Each row of a before or after table is a point. The points were changed in one or more steps. Then noise was added and the rows were shuffled. The steps act on columns, c1 being the first. What was done? A step turns or swaps two columns, mirrors them in a line or flattens them onto one, adds a multiple of one to another, or multiplies or shifts one. Angles are multiples of 10 degrees, from the lower column toward the higher: turns from -170 to 170, lines from 10 to 170 but not 90. Use the fewest steps. Two steps may share a column if one is a turn and the other turns, adds or multiplies; they go together, in the order done. Otherwise the lowest column goes first.

Before:
[[-19 -14]
 [ -6 -10]
 [ -4 -39]
 [ 13   4]
 [ 55 -30]
 [-58  86]
 [  9  20]
 [-30  20]
 [ -9 -13]
 [ 33 -44]]
After (10 x 2):
[[-38  -5]
 [-45  34]
 [-11  -8]
 [-28  57]
 [-13  -4]
 [ 20 -31]
 [ 85 -59]
 [-12 -20]
 [  3  16]
 [ 15   8]]
Steps: swap c1 and c2

Before:
[[ 23  41   3  68]
 [-37 -31  -1  57]
 [ 28  -7  43 -26]
 [ -1 -23  -7 -18]
 [-10 -45   6 -28]
 [ -5 -54  56  48]
 [-11   2  41 -11]
 [ 51  25  47  10]]
After (8 x 4):
[[ 30  -7 -24   6]
 [ -4 -30   9   0]
 [-23  78 -17 -26]
 [  8 -57  -2  -5]
 [ 36 -11 -44 -73]
 [ 39  12  24 -58]
 [-24  27 -69  10]
 [ -4 -24 -49  16]]
Steps: turn c1 and c3 by -150 degrees; mirror c2 and c4 in the line at 20 degrees

Before, 10 rows:
[[ 19 -13  29  28  -2  32  39 -54 -53]
 [ 26 -37  36  37  -5   5  25  30  -1]
 [ 35  -5 -46  -3 -14  18  19 -11  22]
 [  7 -27  44  -1  17 -10  18  -5  17]
 [  3 -27 -24   7  38   9  47 -22  25]
 [ 42 -23  19  14  11  95 -66  30 -42]
 [ 31 -27  -3 -19   3  16  31  34   0]
 [-78 -16  16   2  23  23  22 -22  10]
 [ 32  12 -48   3  25  -1  10  18   2]
 [  4  11  32   9  10  42  32  21  18]]
After, 10 rows:
[[  6  18  10  36  30  22  -1 -15  20]
 [ 23 -35 -12  51 -15 -12 -15   5  -7]
 [  4 -23 -14 -22  99  15  72 -13  22]
 [ 36  -9 -23 -42 -36  18  63 -10  23]
 [ 42 -25  -4  25  27  64 -83 -39 -47]
 [  7 -27  18  34  38  -8 -22   4  13]
 [ 34  10 -27 -43  60  -6  56   2   0]
 [-77 -11   4  17  57  32   2 -16  10]
 [ 23 -11  -8  40  -9  54  13 -29 -53]
 [ 31 -30  21 -10  13  -4  32   1   0]]
Steps: add -1 times c3 to c7; turn c3 and c4 by 60 degrees; multiply c5 by 2.5; flatten c6 and c8 onto the line at 150 degrees
